Rows are points. To make a cloud, some directions were put in groups of two or more. Within a group, all points are equally far from the middle, so they leave a hole (a ring in 2 directions, a hollow ball in 3). The other directions are filled evenly. Then the cloud was stretched, turned, moved and blurred a little. Count the holes, and give their numbers of directions, smallest first.

Cloud (20 x 3)
[[-0.07 -0.67  0.25]
 [-0.28  0.24 -0.70]
 [ 0.27 -0.55  0.20]
 [ 0.44 -0.08 -0.44]
 [-0.27 -0.68  0.11]
 [-0.16 -0.17  0.62]
 [-0.51 -0.42  0.33]
 [ 0.50  0.39 -0.02]
 [ 0.23 -0.59  0.09]
 [-0.64 -0.41 -0.14]
 [-0.05  0.21  0.57]
 [-0.34 -0.04  0.55]
 [-0.58 -0.30  0.32]
 [ 0.06  0.22 -0.73]
 [ 0.23  0.62 -0.05]
 [ 0.57  0.10  0.13]
 [ 0.28  0.59 -0.28]
 [ 0.09 -0.35 -0.57]
 [ 0.12 -0.45 -0.47]
 [ 0.38  0.55 -0.13]]
Holes: 1 (3)

Cloud (19 x 3)
[[ 0.33 -0.15 -0.60]
 [ 0.53  0.50  0.17]
 [ 0.08  0.27 -0.66]
 [ 0.13  0.37  0.53]
 [ 0.24 -0.11 -0.64]
 [ 0.15 -0.52 -0.22]
 [ 0.20  0.66  0.21]
 [ 0.61 -0.19 -0.05]
 [ 0.07  0.16  0.59]
 [ 0.68 -0.01 -0.14]
 [ 0.16  0.46  0.48]
 [ 0.31  0.40  0.48]
 [ 0.23  0.66 -0.31]
 [ 0.41  0.37  0.42]
 [ 0.27  0.61 -0.37]
 [-0.32 -0.22  0.32]
 [ 0.40 -0.09 -0.58]
 [ 0.52 -0.06 -0.48]
 [ 0.33  0.49  0.39]]
Holes: 1 (3)

Cloud (32 x 4)
[[-0.06  0.29 -0.13 -0.81]
 [ 0.54  0.68 -0.22 -0.13]
 [ 0.47 -0.38  0.31  0.11]
 [ 0.03  0.32  0.67 -0.40]
 [ 0.21  0.14 -0.28  0.40]
 [ 0.55  0.62  0.31 -0.33]
 [ 0.73 -0.19  0.08 -0.20]
 [ 0.06 -0.03 -0.28 -0.77]
 [ 0.10  0.38  0.02  0.49]
 [ 0.63  0.67  0.06 -0.28]
 [ 0.17 -0.34  0.20 -0.62]
 [-0.46 -0.35 -0.06 -0.03]
 [-0.28 -0.05  0.64 -0.35]
 [ 0.37 -0.48  0.29  0.00]
 [-0.04 -0.03 -0.42 -0.65]
 [ 0.63  0.65  0.12 -0.29]
 [-0.25 -0.37 -0.23  0.08]
 [ 0.56  0.70 -0.15 -0.20]
 [-0.05  0.78 -0.13 -0.18]
 [ 0.48  0.76 -0.08 -0.28]
 [ 0.28  0.57  0.41 -0.53]
 [ 0.34 -0.47  0.30  0.11]
 [ 0.68  0.00 -0.37 -0.29]
 [-0.37  0.58 -0.09 -0.26]
 [ 0.20  0.12 -0.27  0.41]
 [ 0.69  0.55  0.23 -0.23]
 [ 0.30  0.48  0.61 -0.28]
 [ 0.16 -0.43  0.20  0.34]
 [-0.26  0.57 -0.16 -0.48]
 [ 0.16  0.41  0.71 -0.16]
 [ 0.19 -0.44  0.26 -0.48]
 [ 0.24  0.79 -0.17 -0.16]]
Holes: 2 (2, 2)

Cloud (54 x 6)
[[-0.32 -0.47 -0.11  0.09  0.59  0.31]
 [-0.56  0.41 -0.35  0.53 -0.21 -0.48]
 [ 0.15  0.48  0.19 -0.10  0.35  0.27]
 [-0.40  0.40  0.64 -0.45  0.02 -0.71]
 [ 0.70 -0.20 -0.07 -0.21  0.41  0.20]
 [ 0.11 -0.70  0.03  0.02  0.68  0.10]
 [ 0.60 -0.08  0.46 -0.21  0.46  0.26]
 [-0.48  0.71 -0.17 -0.35  0.15  0.02]
 [ 0.77 -0.06  0.22 -0.11 -0.16  0.15]
 [ 0.48 -0.33  0.40  0.46 -0.28 -0.20]
 [ 0.50  0.53  0.20  0.21  0.36 -0.43]
 [ 0.13 -0.20  0.63  0.02  0.04 -0.99]
 [-0.81  0.04 -0.03  0.46  0.37 -0.41]
 [ 0.06 -0.03 -0.29  0.33 -0.33  0.25]
 [-0.14  0.16  0.48 -0.25  0.14  0.34]
 [-0.51  0.40 -0.45  0.29  0.34  0.03]
 [-0.22  0.49 -0.18  0.17  0.59 -0.03]
 [ 0.66 -0.28  0.45  0.20  0.08  0.22]
 [ 0.01 -0.53  0.23 -0.13  0.58  0.38]
 [-0.15  0.76  0.25  0.43 -0.35 -0.68]
 [-0.39 -0.03 -0.35  0.01  0.77  0.05]
 [-0.34 -0.37  0.41 -0.48  0.11  0.10]
 [ 0.09 -0.05  0.85 -0.24  0.44 -0.79]
 [-0.38  0.45  0.32  0.61 -0.40 -0.68]
 [-0.65  0.29  0.53  0.41  0.08 -0.55]
 [-0.36  0.09 -0.22 -0.69  0.25  0.22]
 [-0.44 -0.21 -0.33 -0.13  0.09 -0.43]
 [ 0.83  0.34  0.54 -0.23  0.10 -0.30]
 [ 0.24  0.35  0.57 -0.72  0.19 -0.63]
 [ 0.46 -0.37  0.39  0.51 -0.05  0.11]
 [ 0.12  0.72 -0.42  0.19 -0.13 -0.07]
 [ 0.30  0.82  0.20 -0.27 -0.36 -0.54]
 [ 0.25 -0.21  0.69  0.74  0.07 -0.34]
 [ 0.07  0.15  0.05 -0.90  0.45  0.00]
 [-0.66  0.07  0.56  0.17  0.35 -0.67]
 [ 0.29  0.65  0.53  0.15 -0.28 -0.15]
 [ 0.02  0.40 -0.23 -0.38 -0.41  0.24]
 [-0.61  0.05 -0.46 -0.20  0.11  0.17]
 [-0.12  0.16 -0.50  0.62  0.19  0.12]
 [-0.16  0.34 -0.18  0.05  0.73 -0.05]
 [ 0.15 -0.32  0.00  0.48  0.66 -0.60]
 [ 0.18 -0.63  0.30  0.64  0.49 -0.29]
 [ 0.30 -0.55  0.71 -0.38  0.22 -0.28]
 [-0.21 -0.31  0.29 -0.64  0.15  0.16]
 [ 0.32 -0.40  0.20  0.51 -0.14 -0.52]
 [-0.18 -0.16  0.90 -0.09  0.35 -0.18]
 [-0.22  0.45  0.29 -0.56  0.55 -0.20]
 [-0.33  0.14  0.79 -0.28  0.14 -0.11]
 [ 0.55 -0.01  0.13  0.11 -0.31  0.28]
 [ 0.06  0.52  0.25 -0.41  0.03 -0.93]
 [ 0.38 -0.65  0.60 -0.22  0.41 -0.05]
 [-0.07 -0.26 -0.13 -0.19 -0.31 -0.09]
 [-0.75 -0.38 -0.04  0.21  0.42 -0.23]
 [-0.64  0.08 -0.42 -0.26  0.36 -0.28]]
Holes: 2 (3, 3)

Cloud (52 x 6)
[[-0.43  0.11  0.18  0.26 -0.01  0.29]
 [-0.07 -0.21 -0.01  0.49 -0.30 -0.27]
 [-0.40 -0.31  0.97 -0.11  0.21 -0.10]
 [-0.13 -0.67  0.86 -0.04 -0.25 -0.28]
 [-0.11 -0.76 -0.16  0.30  0.19 -0.34]
 [-0.22 -0.45 -0.52 -0.20 -0.25  0.08]
 [ 0.55  0.00  0.78 -0.11  0.21  0.09]
 [-0.40  0.53  0.11 -0.40  0.14 -0.16]
 [ 0.12 -0.35 -0.26 -0.27  0.36  0.01]
 [-0.44 -0.04  0.47  0.67  0.84 -0.13]
 [-0.86  0.06 -0.21  0.27  0.12 -0.62]
 [-0.25 -0.04  0.71  0.83  0.15 -0.64]
 [ 0.11 -0.15  0.13  0.58  0.10  0.06]
 [-0.22 -0.02  0.71  0.60  0.19 -0.41]
 [-0.11  0.34 -0.49  0.58 -0.17  0.29]
 [-0.02 -0.33 -0.19  0.84  0.11  0.00]
 [ 0.22  0.08 -0.65 -0.02  0.03 -0.11]
 [-0.28 -0.14  0.90  0.38  0.45 -0.41]
 [ 0.27 -0.74  0.13  0.25  0.41  0.04]
 [-0.34 -0.15 -0.51  0.13  0.59  0.00]
 [-0.05 -0.78  0.17 -0.23  0.38 -0.42]
 [-0.62 -0.23  0.12 -0.15  0.41 -0.31]
 [ 0.08 -0.08  0.00 -0.30 -0.38  0.23]
 [ 0.09  0.08  0.72 -0.71  0.49 -0.45]
 [-0.39  0.10 -0.09  0.03  0.51 -0.32]
 [ 0.25 -0.43  0.85 -0.23 -0.32 -0.41]
 [-0.25 -0.32  0.97  0.36  0.38 -0.21]
 [ 0.31 -0.07 -0.38 -0.64  0.09  0.17]
 [-0.94  0.00  0.10  0.48  0.21 -0.33]
 [-0.20  0.03  0.57 -0.04 -0.02  0.10]
 [ 0.12 -0.13  0.08 -0.39 -0.43  0.11]
 [ 0.13  0.42  0.75 -0.33  0.17 -0.02]
 [ 0.20 -0.69  0.40 -0.65  0.25 -0.52]
 [ 0.06 -0.66  0.21  0.78  0.42  0.17]
 [-0.31 -0.69 -0.09  0.65 -0.07 -0.05]
 [ 0.02 -0.16  0.14 -0.90 -0.10 -0.69]
 [-0.05 -0.38  0.02  0.08 -0.23  0.07]
 [-0.28 -0.85 -0.09 -0.03  0.03 -0.47]
 [-0.65  0.10 -0.01  0.73 -0.02  0.11]
 [-0.94  0.37 -0.33  0.65  0.33  0.07]
 [ 0.05 -0.33  0.69  0.56  0.18 -0.19]
 [-0.02  0.08 -0.52 -0.05  0.19 -0.41]
 [-0.11 -0.81  0.19 -0.39  0.24 -0.45]
 [-0.50  0.49 -0.28  0.08  0.00 -0.76]
 [-0.27 -0.34 -0.85  0.50  0.33  0.21]
 [-0.82  0.08 -0.02 -0.52 -0.04 -0.24]
 [-0.20 -0.02 -0.42  0.44 -0.14  0.40]
 [-0.15  0.06 -0.31  0.55 -0.44 -0.20]
 [ 0.29 -0.14 -0.33 -0.06 -0.06 -0.29]
 [-0.35  0.82 -0.13  0.05  0.12  0.34]
 [ 0.17 -0.43  0.73  0.32  0.33  0.13]
 [-0.69 -0.01 -0.07  1.12  0.44  0.38]]
Holes: 1 (2)
